Each row is a point. Each copy is the shape, with its points in the same order, stretched, turned, moved and blurred by noise. Is it also mirrored, or only turned?

Shape (5 x 2):
[[ 12   6]
 [ 45  -2]
 [-11 -11]
 [  5 -10]
 [-37  15]]
Copy 1, 5 rows:
[[  8 -15]
 [ 17 -53]
 [-14   7]
 [ -5  -6]
 [ -5  46]]
Copy 1 is: only turned
Copy 2 (5 x 2):
[[-15  13]
 [-60  -2]
 [ 17  -1]
 [ -4  -3]
 [ 53  21]]
Copy 2 is: mirrored

Shape:
[[-14  16 -20  27]
 [-16  -5 -41  35]
 [ 39  -9  -3  28]
 [-24  38  13  10]
 [-27  25   8 -12]
 [ 16 -26 -27  33]
 [ 25  27 -14  -5]
 [ 32   0  23  24]]
Copy 1 (8 x 4):
[[-28 -15 -21  22]
 [-22 -46 -20  30]
 [ -3   2  -8 -29]
 [-28  19  -9  21]
 [-21   8   5  28]
 [-13 -38  -6  -6]
 [ 12  15 -11  -7]
 [-11  23  -1 -40]]
Copy 1 is: mirrored
Copy 2 (8 x 4):
[[ -7  43  -5 -12]
 [-12  60 -35  -6]
 [-42  19  10  33]
 [ 17  16  21 -20]
 [ 22   0   7 -25]
 [-31  41 -26  29]
 [-33   6  17 -13]
 [-24   4  29  36]]
Copy 2 is: mirrored

Shape:
[[ -7   9 -22  12  -5  19]
 [-34 -18  11   0  18   6]
 [ 19  -9  14 -10 -16 -22]
 [ 19  11  -4   9  32  -9]
 [ 12  -7 -18  -5  11 -15]
 [-33  21   1 -40  38  26]
 [-21  -9  18 -30  11 -10]
 [-17 -11  20   5  -5  15]
 [ 18  33 -19   6  -6   8]
 [-11  28  22  -8 -11 -21]]
Copy 1:
[[ 13 -23   6 -12 -31  18]
 [ 22   6  17  27  -3  -3]
 [-18  11   0  -9   7 -22]
 [ 25  -6  15 -18  21   8]
 [  8 -15   0  -2   9  -3]
 [ 60  17  -7   8 -14  30]
 [ 14  24  -2  19   6  -6]
 [ 10  11  18   6 -18 -10]
 [  9 -16  -2 -35 -19  25]
 [-12  24   1 -10   3  22]]
Copy 1 is: mirrored
Copy 2 (10 x 6):
[[  0   0 -23  19   5  33]
 [-38 -19 -32 -19  17 -14]
 [ -1  -8  18  -8 -10  -2]
 [-11  29  10  40  -6 -34]
 [  0 -12   2  25 -10 -13]
 [ 10  25 -50 -23  57 -16]
 [-11 -10 -23 -36  20 -24]
 [-29  -8 -16 -20  19  11]
 [ 20  36  -3  33  -6  25]
 [ -4  40 -22 -23 -16  -1]]
Copy 2 is: only turned

Shape (12 x 8):
[[  9   7   2  -5  -1   9   5  -2]
 [ 31  -9   8   1  -2   5  -9   9]
 [ -7  13  29  26   2  17 -13  -2]
 [ -1   2 -16  -8  -8   7  -7   1]
 [-11  -4  -3  -2 -12  16 -13  -6]
 [-20 -18   7  -6   6 -11  -1   5]
 [-12 -15  -6   7 -20  21  10 -10]
 [ -4  10  -2   0   2 -34  25  15]
 [ -4  -4  -4  12  -8  -3  -9   9]
 [ 12  -2  -3 -33 -18  -2   4  -8]
 [  3   9  -8  -7 -14  -9   2 -16]
 [ -1  -8  -9  20   7  -5  12   0]]
Copy 1:
[[  5   5 -12   0  -3   8   8   5]
 [ 15  14 -26 -13  -6  -8  19  -5]
 [-25  34  -4  18  12   1  19  -9]
 [  4  -3 -19   7  -6  -4   8  12]
 [-11   2 -15   6  -9  -6  16  11]
 [-22  16  -1   4   3 -15 -24  -1]
 [-13 -10  -3   8 -22   2   2  -2]
 [  1   1  12  16  22  -2 -43 -20]
 [ -7   8 -10  14   4 -14  -3 -10]
 [ 17 -22 -12 -19  -8   0   7  17]
 [ 12 -12   8   7   2  -4   0   4]
 [ -2  14   6  21  -4  -5 -23 -17]]
Copy 1 is: mirrored
Copy 2:
[[  3   7  -1   4   2   2   6   0]
 [  0 -14 -21  19  10  25  -2   9]
 [ 18  12 -34 -26 -16   0  -5  11]
 [ -1   1   0   3  20  -8   0   0]
 [  6  10 -14   5   9  -6  -4   6]
 [ 27  11   9  -4   8   2  -7 -13]
 [ -3  35  11   7  15  -2 -12   5]
 [ 16   9  60 -17   4  -5   3  -3]
 [  4   1   5  -9  17  -1 -13   9]
 [  9  -3  15  45   5   6   7   3]
 [  4  -3  24  13  -4 -13  -6   8]
 [ -4  13  23 -22  11  -3 -14  -7]]
Copy 2 is: mirrored
Copy 3 (12 x 8):
[[ -5  -3  -3  -6   2   5   3   5]
 [ -3  -5   9   9  13   5  13 -14]
 [ -8  13  30 -12 -18   9   2  -7]
 [ -6  15 -12   1   2   0  16  13]
 [-12  26  -3 -10   3  -4  17   5]
 [ 23  12   2  -7  -1 -23  12  -5]
 [-13  34 -23 -16   2   2   6  -5]
 [ 28 -17 -13   9 -30  -7   3  -1]
 [  3  18   0   8 -10  -2  15  -3]
 [-12  -5 -23  -9  12  -9  24   7]
 [-13   3 -15   1 -11 -10   5   8]
 [ 13  10  -4  11 -11  -4 -16  -8]]
Copy 3 is: only turned
Copy 4, 12 rows:
[[-14  -9  -7 -10   2  -3   0   4]
 [-13   1 -25   0 -15 -11  24  20]
 [ -1 -24 -24  10 -41  24 -16  31]
 [ -7   0  14 -19   7 -13  -6  17]
 [  1 -15   7 -25 -13  -3 -14  18]
 [ 30 -10  11  -7 -19   0   9   8]
 [  7  -6   3 -29 -21 -12 -12 -13]
 [ 24  17   1  25  27  -2   2  -8]
 [ 11   8   1   3 -13  -6  -3  26]
 [ -2  -8  -5 -34  31 -10   0  -8]
 [ -4   6  -1 -22  22   3 -10  -1]
 [  2  20   4   1 -19  -9  12  -1]]
Copy 4 is: mirrored
